Each row is a point. Before rounding, the points of a table are all equally far from one centre. They may lie mostly on one side of it. Where is the centre, to within rounding?
(in the rows, 128 means zero)

Points (7 x 3):
[[ 91 129 135]
 [180 165 137]
 [191 145 127]
 [ 92 138 139]
 [153  88 160]
 [113 155 164]
 [ 98 155 129]]
Centre: [142 130 131]

Points (15 x 11):
[[ 88 128 154 134 173 118 172 101 124 144 134]
 [ 52 128 120 108 150 153 114 125 151 122 158]
 [121 173 109 175 140 116 168 150 128 136 154]
 [157 109 155  98  88 162 132  76 184 156 192]
 [125 102 136 111 133  66 169 145 102 132 175]
 [ 85 112 118 149 104 100 141 135 103 144 140]
 [176 159 156 117 176 115 139  97 178  91  94]
 [120 145  79 121 163 126 164 140 129 125 111]
 [ 89 138 187 142 144 102 134 152 142  91 127]
 [ 82 132 138 152 125 104 154  74 113 159 153]
 [118 132 106 153  98  86 172 153 143 145 139]
 [122 139 155 171 131  85 156 166 138  74 141]
 [112 142 193 176 129 105 140 146 147 132 152]
 [164  67 127  98 116 110 147 141 159  94 107]
 [ 66 102 158 133 142 126 143 100 134 108 113]]
Centre: [142 132 130 123 128 119 124 104 149 104 164]

Points (27 x 20):
[[ 54 113 147 123 114  75 112  82 115 113 116 140 111 160  83 151 115 126
   95 132]
 [ 84  84 111 139 148  90 160 131 104 102  96 131  97 173 135 108 141  80
  126 140]
 [107 131 129 122 145  66 153  64 105 103 153 118  83 155 150 126 115 108
  143 137]
 [ 73  88 136 135 169  86 126 109 129  79 122 147 126 127 142 156  97 162
  122 131]
 [ 73 123 163 136 174  86 100  97  96 117 121 155 145 115 125 109 162 132
  133 151]
 [113 107 163 126 155 110 137  74 121  89 112 155 124 165 112 171 133 120
  119 164]
 [104 107 164 117 135 114 130 101 109 165 103 140  61 151 170 194 110 102
  136 143]
 [ 67 110 120 151 135  82 138 120  94  99 135 119 125 144 110 162 119 156
  113 145]
 [ 58  90 139 105 117  67 125 102 119 120 124 140  86 147 143 131 107 171
  150 141]
 [ 71 111 143  97 123  69 147 100  95 110 127 117  77 162 114 125 149 127
  110 141]
 [ 85 104 148 131 124  89 122 120 115  89 107 148  80 149 144 148 121  63
   82 148]
 [ 57 110 121 101 128 105 122  72 105 101 141 131  91 126 112 149 135 108
  116 132]
 [ 43  81 138 141 127  81 155  98  98 121  81 139  94 155 123 145  85 113
  120 122]
 [ 74 126 135 123 170  76 105 125 169 122  68 175  95 127 134 105 127 129
  113 143]
 [ 63 105 142  98 122  50 141 103  83 112  92 134 132 146 130 118 109 147
  139 128]
 [ 68  89 148  96 123 107 140  68 102 118  94 164  72 176 120 139 102 132
  122 136]
 [ 74  93 128 115 131 120 152 119 136  96 109 116 103 172 125 115 117 153
  106 160]
 [ 56 124 150 128 126  86 181 117 125 124 108 140 145 140  96 108 147 108
  104 109]
 [ 90  70 145  87 147  83 158 118 113  89  71 128 124 146 114 112 142 138
  107  94]
 [ 73 119 104 126 148  71 128 118 127  78 148 141 112 145 166 136 131 131
  141 108]
 [ 86  94 171 137 139  38 142  91 109 108 124 112 137 155 132 118 130 117
   86 110]
 [ 92  92 136 111 106  97 122 119 160  74  79 135 105 149 137 135 121 147
  153 158]
 [ 88 107 140 108 195  84 148 112 119  80 111 172 117 150 131 117 128 128
   96  97]
 [ 69 112 139  92 157  60 141 106 107 123  97 168  99 144 113 126  79 137
  119 130]
 [ 82  84 166 106 143 105 100  83 124  84 105 152 128 152 100 141 123 117
  119 152]
 [ 68  80 162  76  98 113 156 107 124 143 115 165 111 121 169 121  95 125
  107  92]
 [ 77 119 141  87 173 111 129  98 170 138 104 112 112 143 128 107 115 109
  122 134]]
Centre: [125 118 146 145 122 111 122 108 115 133 100 143 102 130 135 120 123 129
 122 101]
